Each wall is flat, endless, passes through zero and stands at right angles to its row. A trip goes straight from one point to another. List the walls that it crosses, first one first.

Walls:
(1): [-0.17  0.23 -0.32]
(2): [ 0.03  0.04 -0.15]
(3): [0.26 0.28 0.51]
(4): [ 0.06 -0.30  0.11]
(5): [0.02 0.12 0.23]
(6): [ 0.01  0.45 -0.65]
(7): [ 0.30  0.27 -0.09]
(8): [-0.24 -0.18  0.34]
(9): [ 0.22 -0.22  0.04]
Trips:
[-0.29 -0.49  0.02] to [-0.69 -0.01 -0.26] -> 9, 1, 6, 2, 4
[0.21 0.19 0.00] to [ 0.43 -0.08  0.65] -> 1, 2, 6, 4, 8
[0.27 0.45 0.15] to [ 0.31 -0.19  0.25] -> 1, 2, 9, 6, 4, 8
[ 0.24 -0.04 -0.12] to [-0.06 -0.37  0.01] -> 6, 7, 8, 2

Walls:
(1): [-0.21  0.57 -0.04 -0.46 -0.13  0.17]
(2): [ 0.09 -0.17 -0.21  0.41 -0.17  0.50]
(3): [-0.33  0.46  0.62 -0.23 -0.11 -0.04]
(4): [ 0.22 -0.33  0.04  0.12 -0.32  0.21]
Trips:
[ 0.19 -0.08 -0.09 -0.34 -0.11 -0.22] to [ 0.29  0.09  0.58 -0.32 -0.52 -0.39] -> 3
[0.44 0.16 0.51 0.01 0.00 0.04] to [ 0.29 -0.73  0.39 -0.25  0.16  0.19] -> 3, 2
[ 0.16 -0.24 -0.19 -0.06 -0.43  0.33] to [-0.01 -0.52  0.15  0.24  0.57  0.24] -> none
[ 0.62  0.28 -0.13  0.14 -0.34  0.09] to [-0.02  0.32  0.25 -0.18  0.07  0.37] -> 3, 4, 2
[ 0.22 -0.36 -0.08  0.02 -0.12 -0.02] to [-0.04  0.06  0.36  0.10 -0.04 -0.25] -> 2, 3, 4
[ 0.09 -0.17 -0.43  0.28  0.74 -0.39] to [-0.08  0.00  0.71  0.32 -0.13 -0.67] -> 3
[ 0.09  0.48 -0.40  0.05  0.55  0.26] to [ 0.06  0.78  0.19 -0.05  0.18  0.10] -> 3, 2
[-0.68 -0.15  0.02 -0.05 -0.07  0.14] to [-0.41 -0.30 -0.02  0.37  0.71 -0.01] -> 1, 3
[ 0.11 -0.14  0.17  0.53  0.19 -0.25] to [-0.27  0.08 -0.34 -0.03 -0.17  0.36] -> 1
[ 0.03 -0.45 -0.11 -0.08 -0.37  0.10] to [ 0.07  0.35 -0.30 -0.09  0.30  0.03] -> 1, 4, 2
[-0.27 -0.26  0.00 -0.39 -0.32  0.21] to [-0.02  0.41 -0.08  0.05  0.50  0.47] -> 4

Walls:
(1): [-0.21 -0.01  0.20  0.27  0.08 -0.61 -0.17  0.24]
(2): [-0.04  0.12  0.22 -0.58  0.01 -0.30 -0.17  0.42]
(3): [ 0.48  0.39 -0.39 -0.31  0.49 -0.08 -0.02 -0.19]
(4): [ 0.18  0.40 -0.44  0.02 -0.20  0.14 -0.03 -0.11]
(5): [ 0.28 -0.43 -0.37  0.36  0.40  0.14  0.34  0.50]
(6): [ 0.04 -0.34  0.13  0.17 -0.10  0.20  0.19  0.18]
(7): [-0.15  0.22  0.13 -0.08  0.23 -0.49  0.04  0.09]
Trips:
[-0.36  0.30  0.02 -0.43 -0.48 -0.43 -0.12 -0.16] to [ 0.03  0.01 -0.27  0.05 -0.33  0.27 -0.49 -0.51] -> 1, 7, 2, 3
[-0.34 -0.04 -0.31 -0.02 -0.21 -0.26  0.36  0.20] to [-0.44 -0.53 -0.04  0.14  0.43  0.24 -0.29 -0.10] -> 4, 2, 7
[-0.39 -0.34 -0.14  0.27  0.09 -0.01 -0.36 -0.13] to [-0.23 -0.24 -0.05  0.26 -0.31  0.27 -0.15  0.03] -> 1
[-0.14  0.49  0.44 -0.31 -0.09  0.61  0.20  0.28] to [-0.11 -0.76  0.62  0.22 -0.34  0.11  0.44  0.61] -> 4, 5, 1
[-0.03  0.53 -0.16 -0.56  0.14  0.02  0.33  0.17] to [-0.04  0.12 -0.25 -0.21 -0.11 -0.08 -0.44  0.10] -> 1

Walls:
(1): [-0.08  0.57 -0.02  0.10 -0.10 -0.13  0.18 -0.18  0.15  0.08  0.18]
(2): [ 0.01 -0.45  0.02  0.00  0.06  0.12  0.36  0.13 -0.14 -0.10 -0.42]
(3): [ 0.47 -0.56 -0.05  0.10  0.26  0.33  0.12 -0.18  0.32  0.24  0.36]
(4): [-0.22 -0.37  0.26  0.16  0.25  0.54  0.05  0.43 -0.03  0.49  0.20]
(5): [-0.65 -0.11 -0.09  0.85  0.16 -0.62 -0.41 -0.06 -0.08  0.18 -0.03]
(6): [ 0.46  0.04 -0.50 -0.34 -0.18 -0.47  0.25 -0.17  0.25  0.42  0.32]
(7): [ 0.15  0.24 -0.36  0.10  0.10 -0.43  0.32 -0.30 -0.55  0.08 -0.26]
(8): [ 0.31 -0.02 -0.06 -0.32 -0.18 -0.23 -0.58 -0.50  0.43 -0.11  0.06]
Trips:
[-0.21 -0.24  0.22  0.04 -0.19 -0.63 -0.01 -0.04  0.43  0.02  0.35] to [-0.45 -0.17 -0.35  0.06  0.23 -0.66  0.36 -0.24  0.19  0.11 -0.25] -> 3, 7, 2, 8
[ 0.83  0.03  0.06 -0.01  0.20 -0.04  0.14  0.06  0.53 -0.34  0.45] to [ 0.49  0.18 -0.21 -0.44 -0.21  0.07  0.35  0.36 -0.32  0.34  0.15] -> 7, 8, 4, 2
[ 0.74 -0.02  0.15  0.30  0.01 -0.33  0.24 -0.16  0.11 -0.05  0.25] to [ 0.45  0.01 -0.47  0.09 -0.01  0.45  0.40 -0.17  0.07  0.32 -0.07] -> 2, 8, 4

Walls:
(1): [ 0.03 -0.05 -0.34  0.23  0.48  0.43 -0.08  0.07  0.27 -0.32 -0.23 -0.10
 -0.19 -0.23]
(2): [-0.07 -0.16  0.11 -0.41 -0.54 -0.42  0.54  0.01  0.44  0.17 -0.44  0.11
  0.20 -0.34]
(3): [-0.33 -0.31  0.24 -0.45  0.44  0.22 -0.05 -0.30 -0.08 -0.20 -0.52  0.42
 -0.09 -0.02]
(4): [ 0.43  0.26 -0.22 -0.25 -0.19 -0.23  0.03  0.07 -0.30  0.00 -0.12  0.40
  0.62 -0.03]
(5): [-0.02 -0.07  0.03  0.18 -0.18  0.10  0.18 -0.43 -0.18 -0.43  0.20  0.59
 -0.67  0.11]
(6): [-0.06 -0.11  0.07  0.44  0.14 -0.14 -0.31  0.67  0.06  0.36  0.28 -0.28
 -0.13  0.13]
(7): [ 0.18 -0.28  0.04 -0.31 -0.11 -0.12  0.32  0.08  0.21 -0.32 -0.55  0.31
  0.05 -0.56]
(8): [-0.03 -0.33 -0.20 -0.58 -0.18  0.27  0.17  0.09  0.06 -0.13  0.53 -0.55
  0.25  0.47]
Trips:
[-0.10 -0.01  0.14  0.57  0.23 -0.27 -0.02 -0.27  0.21 -0.05 -0.07 -0.44
 -0.11 -0.70] to [-0.02 -0.22 -0.19 -0.38  0.08  0.41  0.02 -0.26 -0.30 -0.16 -0.08  0.02
 -0.40  0.14] -> 2, 5, 3, 6, 8
[-0.33 -0.08 -0.11 -0.06 -0.60  0.35 -0.09  0.18 -0.27  0.23  0.08  0.01
  0.22 -0.22] to [ 0.41  0.00 -0.41 -0.57 -0.43  0.30  0.27 -0.12  0.21 -0.19  0.54 -0.69
  0.22  0.15] -> 6
[ 0.12  0.33  0.10 -0.19  0.44  0.47  0.02  0.16 -0.36 -0.10  0.02  0.57
  0.28  0.31] to [-0.35  0.11 -0.01  0.46  0.50  0.34 -0.25 -0.60 -0.29  0.08  0.33 -0.19
  0.36  0.01] -> 4, 5, 6
[-0.54 -0.54  0.45 -0.02 -0.75  0.09 -0.17 -0.09  0.11  0.40 -0.52 -0.16
 -0.36 -0.07] to [-0.63  0.05  0.13 -0.19  0.69 -0.13  0.10 -0.27 -0.10 -0.33  0.04 -0.10
 -0.04  0.17] -> 6, 8, 7, 1, 2

Walls:
(1): [-0.02  0.20  0.16  0.14 -0.33  0.17 -0.49  0.08 -0.26  0.30 -0.05  0.40
  0.24 -0.69  0.12  0.01  0.04  0.08  0.12 -0.55]
(2): [ 0.27 -0.05  0.93  0.25 -0.78  0.26  0.65  0.00 -0.31  0.24  0.24 -0.31
 -0.07 -0.13  0.13 -0.20 -0.66 -0.06 -0.17 -0.19]
(3): [ 0.26  0.29  0.12 -0.33  0.28 -0.02  0.16 -0.30 -0.15 -0.18 -0.30 -0.04
  0.44  0.19  0.16 -0.15 -0.03 -0.11 -0.01 -0.49]
(4): [-0.42  0.33 -0.20 -0.25 -0.27  0.03 -0.01  0.23 -0.46 -0.29 -0.45  0.71
 -0.57 -0.42  0.53  0.33 -0.35 -0.02 -0.39 -0.18]
(5): [-0.31 -0.37 -0.01  0.16 -0.10  0.08 -0.20 -0.20  0.00 -0.34  0.03 -0.29
 -0.07  0.05 -0.14  0.02 -0.06  0.25  0.08  0.24]
Trips:
[-0.11 -0.11 -0.17 -0.36  0.29 -0.23  0.19  0.18 -0.01 -0.22  0.15 -0.01
  0.27 -0.27 -0.21  0.03 -0.27 -0.23 -0.18 -0.42] to [ 0.39 -0.61 -0.13  0.01  0.46 -0.03  0.00  0.10  0.67  0.12  0.17  0.07
  0.56 -0.01  0.01 -0.43  0.03  0.37 -0.06 -0.02] -> 1, 4, 5
[-0.11  0.56  0.36  0.30 -0.29 -0.36  0.04 -0.49  0.48  0.08 -0.15 -0.08
  0.64 -0.33 -0.29  0.03 -0.35 -0.55  0.19  0.19] to [-0.16 -0.42 -0.12 -0.26 -0.02 -0.26 -0.11  0.09  0.21  0.55  0.08  0.31
 -0.05 -0.20  0.17 -0.46 -0.13 -0.24 -0.20  0.31] -> 3, 2, 4
[ 0.23  0.25  0.04 -0.71 -0.18 -0.01  0.07  0.03 -0.41  0.67 -0.44 -0.13
 -0.05 -0.34  0.19 -0.07  0.04 -0.12 -0.07  0.20] to [-0.29  0.43 -0.15 -0.07  0.29  0.11  0.11 -0.32 -0.19  0.24 -0.27  0.07
 -0.83  0.44 -0.59  0.27 -0.16  0.20 -0.30  0.12] -> 1, 2, 3, 5
[-0.07 -0.11 -0.43  0.28 -0.04  0.28  0.14 -0.17  0.12  0.23  0.71 -0.27
 -0.01 -0.41  0.08 -0.09 -0.22  0.23 -0.52 -0.30] to [ 0.29 -0.05 -0.26 -0.17  0.10 -0.10 -0.03  0.40 -0.26 -0.10  0.19 -0.13
 -0.55 -0.20 -0.34 -0.51 -0.32  0.23 -0.23  0.23] -> 4, 1
[-0.15  0.17  0.35 -0.32 -0.46  0.40  0.23 -0.40 -0.19 -0.12  0.26 -0.26
 -0.40  0.46  0.27  0.18  0.56 -0.16 -0.09  0.04] to [-0.36  0.11  0.31 -0.02  0.28  0.24 -0.26  0.09  0.19 -0.12  0.06  0.13
  0.36 -0.05  0.15  0.35  0.01 -0.58  0.42  0.01] -> 4, 1, 2, 5
[-0.54  0.37 -0.16 -0.28  0.03  0.28 -0.32 -0.34 -0.34  0.01 -0.16  0.47
 -0.16  0.01  0.41 -0.42  0.11  0.05 -0.49 -0.29] to [-0.66 -0.15 -0.03 -0.51  0.21  0.33 -0.23 -0.55 -0.11 -0.24  0.13 -0.17
  0.12  0.35  0.09 -0.22 -0.04  0.09 -0.17 -0.04] -> 5, 1, 4
[-0.61 -0.20 -0.09 -0.33  0.41 -0.06 -0.32 -0.04  0.25  0.27 -0.45 -0.07
 -0.04  0.25 -0.25  0.40 -0.01 -0.03  0.53  0.03] to [-0.83  0.55 -0.15 -0.01  0.14  0.40  0.02  0.04  0.97  0.26 -0.69  0.65
  0.16 -0.18 -0.14 -0.40  0.03 -0.38 -0.16  0.33] -> 4, 5, 1
[-0.06  0.03 -0.29 -0.46  0.35 -0.46  0.10  0.68  0.48  0.23 -0.40  0.02
  0.06 -0.28  0.61 -0.12  0.22 -0.44  0.21 -0.32] to [ 0.24 -0.31  0.28  0.48 -0.23  0.00  0.01  0.36  0.08  0.38 -0.15 -0.35
  0.31  0.44  0.20  0.22 -0.10  0.66  0.04  0.15] -> 4, 1, 3, 2, 5

Walls:
(1): [-0.31  0.29  0.19  0.13  0.10  0.16  0.41 -0.02 -0.23  0.67 -0.06  0.22
 -0.16 -0.53 -0.33  0.23  0.26  0.25 -0.24  0.27 -0.18  0.18 -0.06  0.33
 -0.06 -0.21  0.00  0.04  0.41  0.13  0.56 -0.56]
(2): [ 0.09 -0.01  0.41 -0.18  0.15 -0.10  0.26  0.07 -0.06  0.55  0.15  0.08
  0.18  0.03 -0.25 -0.03 -0.13  0.10  0.10 -0.11 -0.20  0.30 -0.23 -0.22
 -0.84 -0.01  0.33 -0.21 -0.18 -0.07 -0.27  0.42]
(3): [ 0.14  0.13 -0.06  0.28  0.79  0.43  0.13 -0.11  0.30  0.35  0.42 -0.38
 -0.14 -0.40 -0.45  0.08  0.07  0.01  0.12 -0.50  0.16 -0.38  0.31  0.13
  0.50 -0.47  0.14  0.20 -0.28  0.28 -0.19 -0.04]
(4): [-0.25  0.35 -0.14  0.09 -0.40 -0.02 -0.11  0.21  0.33 -0.64  0.23  0.66
 -0.15 -0.72  0.18  0.05 -0.58  0.23 -0.03 -0.05  0.14  0.57  0.43 -0.17
  0.12 -0.74  0.20 -0.11 -0.02 -0.23  0.40 -0.08]
(5): [ 0.13  0.05 -0.27  0.12 -0.25  0.11  0.02 -0.07 -0.38 -0.25  0.34  0.37
  0.00  0.38  0.22  0.04  0.57  0.09  0.64  0.05 -0.10 -0.10 -0.24  0.14
 -0.53 -0.14  0.02 -0.30  0.03 -0.28  0.33  0.25]
(6): [ 0.68 -0.14 -0.21  0.15 -0.17  0.42 -0.09  0.35  0.03 -0.47 -0.92  0.17
  0.61  0.16  0.13 -0.04 -0.10 -0.10  0.60 -0.59 -0.08 -0.47  0.22 -0.20
  0.00  0.28 -0.27  0.43 -0.02  0.01  0.09 -0.49]
Trips:
[ 0.13  0.47 -0.05 -0.66  0.01  0.01  0.55 -0.55 -0.13 -0.15  0.01  0.63
 -0.06  0.17 -0.31  0.12 -0.46 -0.11 -0.47  0.12  0.13 -0.27  0.33 -0.17
  0.00 -0.13  0.15 -0.57  0.24 -0.19  0.04 -0.05] to [ 0.11  0.20 -0.48  0.10  0.36 -0.37  0.31 -0.37 -0.09  0.45  0.32  0.08
  0.06 -0.20 -0.08 -0.21  0.85 -0.36  0.15 -0.20  0.17 -0.11  0.08  0.44
 -0.15  0.37 -0.37  0.30  0.34  0.27  0.13  0.57] -> 5, 3, 4
[ 0.38 -0.06  0.21  0.04  0.23 -0.47 -0.28 -0.38 -0.09 -0.41  0.34 -0.19
 -0.24  0.11  0.28  0.02 -0.35 -0.33 -0.27 -0.27  0.02 -0.14 -0.25 -0.12
 -0.04 -0.34  0.49 -0.32  0.05  0.59 -0.14  0.22] to [-0.12 -0.39 -0.68  0.44  0.10 -0.52  0.21  0.05  0.18  0.42 -0.08 -0.11
 -0.10 -0.07  0.31  0.41  0.04 -0.11 -0.07 -0.12 -0.08 -0.58 -0.07  0.10
  0.26 -0.11  0.07  0.11  0.46  0.10 -0.36  0.39] -> 4, 2
[ 0.37  0.05 -0.21  0.12 -0.30 -0.08  0.41  0.14 -0.28  0.09 -0.03 -0.15
  0.24 -0.41  0.41  0.03  0.14 -0.12  0.26 -0.59 -0.02 -0.34 -0.31  0.14
 -0.36 -0.69 -0.16 -0.05  0.17  0.62  0.25  0.32] to [-0.28 -0.24  0.47 -0.18 -0.49  0.23  0.43  0.04  0.51  0.28  0.35  0.51
  0.14 -0.11 -0.01 -0.38  0.01 -0.20 -0.01 -0.01 -0.16 -0.06 -0.33 -0.05
  0.00 -0.57 -0.14 -0.08 -0.39  0.08  0.08 -0.07] -> 6
[ 0.21  0.18  0.29 -0.58  0.26  0.01 -0.10 -0.72 -0.12 -0.52 -0.13  0.24
  0.49 -0.11  0.19 -0.96  0.52  0.26 -0.04  0.27  0.09 -0.18  0.81  0.29
  0.17 -0.28 -0.30 -0.05 -0.48  0.05  0.50 -0.28] to [ 0.07 -0.18  0.42  0.00  0.17 -0.04 -0.28  0.28 -0.39 -0.27 -0.42  0.21
 -0.20 -0.46  0.32 -0.19  0.06  0.30  0.31 -0.46  0.31 -0.01  0.20  0.04
 -0.48 -0.16 -0.23 -0.62  0.00  0.04 -0.15  0.21] -> 3, 2
[-0.31 -0.15  0.32  0.28 -0.33 -0.39  0.41 -0.63  0.15 -0.12  0.08  0.17
 -0.44 -0.19 -0.42  0.19 -0.51 -0.32  0.07 -0.49 -0.16 -0.53 -0.13 -0.21
 -0.12  0.08 -0.10 -0.33 -0.26  0.12  0.17 -0.11] to [ 0.27 -0.64  0.17 -0.05  0.14 -0.15 -0.01  0.17  0.03 -0.18  0.03  0.39
 -0.01  0.22  0.41 -0.61 -0.09 -0.45 -0.01  0.44 -0.04 -0.01 -0.10 -0.06
  0.45  0.03  0.12 -0.36 -0.09 -0.01 -0.19 -0.16] -> 1, 3, 2, 4, 6

Walls:
(1): [ 0.46 -0.50  0.10 -0.08  0.52 -0.46 -0.09 -0.25  0.34 -0.02  0.08  0.27
  0.02  0.24  0.31 -0.06  0.27 -0.23 -0.18  0.88  0.58  0.03 -0.05 -0.26
 -0.07  0.18  0.06  0.08 -0.31  0.45  0.20 -0.60  0.21 -0.32 -0.31 -0.10
 -0.12 -0.21  0.25  0.09 -0.44  0.61 -0.25  0.34  0.06 -0.31 -0.65  0.50]
(2): [ 0.06 -0.18  0.01 -0.29 -0.25 -0.11 -0.01  0.47 -0.35 -0.20 -0.49  0.16
 -0.11 -0.45  0.09  0.06 -0.79  0.23 -0.27  0.04 -0.16  0.08  0.67  0.09
 -0.38  0.02 -0.24 -0.02 -0.26  0.05  0.10 -0.34  0.03 -0.03  0.15  0.22
  0.50 -0.17 -0.47 -0.18  0.11 -0.09 -0.28  0.06  0.16  0.77 -0.04 -0.16]
(3): [ 0.42 -0.24  0.50  0.15 -0.81 -0.39  0.37  0.10  0.00  0.24 -0.28 -0.11
  0.43  0.00 -0.49 -0.14  0.01 -0.20 -0.61  0.32 -0.11 -0.10 -0.09 -0.15
 -0.12 -0.08 -0.48 -0.40  0.16  0.39 -0.02  0.51 -0.35 -0.42  0.23 -0.03
  0.63 -0.05  0.27  0.04  0.33  0.01  0.02 -0.39 -0.06 -0.10 -0.06  0.13]
(4): [ 0.06 -0.18  0.12  0.43  0.20  0.60 -0.43 -0.25  0.76 -0.19 -0.36 -0.80
 -0.10 -0.21 -0.46  0.31  0.34  0.44 -0.41 -0.03 -0.01 -0.13 -0.77 -0.33
 -0.35 -0.19 -0.10  0.58 -0.07 -0.02  0.17  0.09 -0.10 -0.02  0.25 -0.03
 -0.17 -0.55  0.07 -0.29  0.17  0.02 -0.21  0.20  0.26  0.23 -0.05  0.37]
(5): [-0.52  0.31 -0.30  0.23  0.02 -0.01  0.10 -0.61 -0.05 -0.23  0.04 -0.46
 -0.14  0.19 -0.21 -0.38  0.00 -0.39 -0.04 -0.31  0.18  0.37 -0.15 -0.74
  0.44  0.05 -0.13 -0.02 -0.08  0.12 -0.10  0.19 -0.08 -0.82 -0.22 -0.12
 -0.26 -0.21  0.35  0.07  0.30  0.23 -0.19 -0.17  0.15 -0.21  0.21  0.21]
(6): [ 0.52  0.00 -0.15  0.35 -0.13 -0.59  0.13 -0.30 -0.43 -0.36 -0.08 -0.15
  0.05  0.03 -0.09 -0.30  0.07 -0.25  0.46  0.25  0.15 -0.36  0.28 -0.52
 -0.70 -0.01  0.01  0.07  0.22  0.04  0.22 -0.12  0.10  0.20 -0.11 -0.07
  0.47  0.11 -0.45  0.18  0.34  0.30  0.35  0.41  0.06 -0.46 -0.55  0.21]
Trips:
[ 0.25 -0.43  0.67 -0.20 -0.31 -0.43 -0.65 -0.22  0.53 -0.40  0.65 -0.39
 -0.23 -0.06 -0.15  0.02 -0.31  0.10 -0.46  0.35 -0.51 -0.08 -0.12  0.07
  0.47  0.45 -0.05  0.47  0.00  0.48 -0.22 -0.05  0.05 -0.15 -0.23 -0.12
 -0.22 -0.09 -0.33  0.06 -0.22  0.13  0.12 -0.05  0.32 -0.25 -0.04 -0.07] to [ 0.29 -0.03 -0.05  0.05  0.31 -0.35 -0.59 -0.30  0.19 -0.26 -0.30  0.44
  0.18 -0.14 -0.23 -0.35 -0.15  0.19  0.46  0.19 -0.15  0.31 -0.32 -0.57
  0.19  0.09  0.13  0.33  0.00  0.49 -0.23  0.25  0.04  0.12 -0.01 -0.28
 -0.34 -0.07 -0.71 -0.14 -0.22 -0.19 -0.15 -0.01  0.13 -0.16  0.12  0.28] -> 6, 3
[-0.25 -0.61 -0.03 -0.61 -0.19  0.32 -0.19 -0.17  0.28 -0.18  0.11 -0.11
  0.19  0.06 -0.42  0.02  0.01 -0.25 -0.03 -0.50  0.57  0.14 -0.41  0.04
 -0.21  0.11 -0.15 -0.20  0.57 -0.38  0.26 -0.71  0.12  0.29  0.10  0.26
 -0.54 -0.52  0.19 -0.23 -0.01  0.43  0.20 -0.36  0.32 -0.79  0.29 -0.26] to [ 0.59 -0.07  0.54  0.08 -0.10  0.44 -0.28  0.48  0.56  0.01 -0.10  0.33
 -0.10  0.92  0.13 -0.17  0.84  0.28 -0.23  0.45 -0.30  0.19  0.09  0.05
 -0.20 -0.06 -0.01 -0.01  0.60 -0.07 -0.28 -0.32  0.35 -0.73 -0.35 -0.46
  0.10  0.14 -0.16 -0.08  0.43 -0.10  0.64  0.04 -0.32  0.33 -0.18 -0.19] -> 5, 3, 6
[ 0.00 -0.13  0.03 -0.23 -0.54 -0.24 -0.69  0.09 -0.57  0.16  0.18 -0.56
  0.50 -0.10  0.06  0.20  0.50 -0.11  0.20  0.01 -0.20  0.35 -0.10 -0.01
  0.11  0.41  0.01 -0.12 -0.36  0.03 -0.09  0.25  0.69 -0.36 -0.25  0.02
  0.16 -0.38  0.19  0.04 -0.35  0.05 -0.73  0.73  0.50 -0.76  0.14  0.37] to [-0.12 -0.10  0.14 -0.23  0.00 -0.20 -0.08  0.10  0.87 -0.01  0.24  0.12
  0.50 -0.10 -0.20  0.38  0.09 -0.13 -0.27  0.01 -0.40  0.44 -0.19  0.04
  0.32 -0.09  0.07 -0.03  0.26  0.26 -0.16  0.35 -0.28  0.18  0.30  0.21
  0.13  0.65  0.08  0.29 -0.14  0.16  0.45 -0.38  0.24 -0.22  0.26 -0.29] -> 6, 4, 1, 5
[ 0.03 -0.19 -0.04  0.34 -0.04 -0.45  0.12  0.06  0.54  0.22  0.52  0.52
 -0.55  0.15 -0.26 -0.23 -0.07 -0.11 -0.20  0.23 -0.03  0.22  0.08 -0.28
  0.19  0.08  0.58  0.05 -0.21 -0.21 -0.04 -0.09  0.55 -0.25 -0.21 -0.09
 -0.09 -0.08  0.19  0.20 -0.55  0.15 -0.06 -0.07  0.21 -0.48 -0.45 -0.26] to [ 0.11  0.51 -0.48 -0.10 -0.10 -0.39 -0.38  0.47  0.35  0.15 -0.27  0.55
  0.39  0.15  0.16 -0.25  0.40  0.15 -0.32 -0.17 -0.10 -0.51 -0.38  0.12
 -0.04 -0.05  0.17  0.51 -0.04 -0.11  0.02  0.07  0.02  0.21  0.38 -0.34
 -0.35  0.20  0.07 -0.32  0.02 -0.35 -0.48  0.30 -0.50  0.42 -0.12 -0.10] -> 6, 5, 4, 1
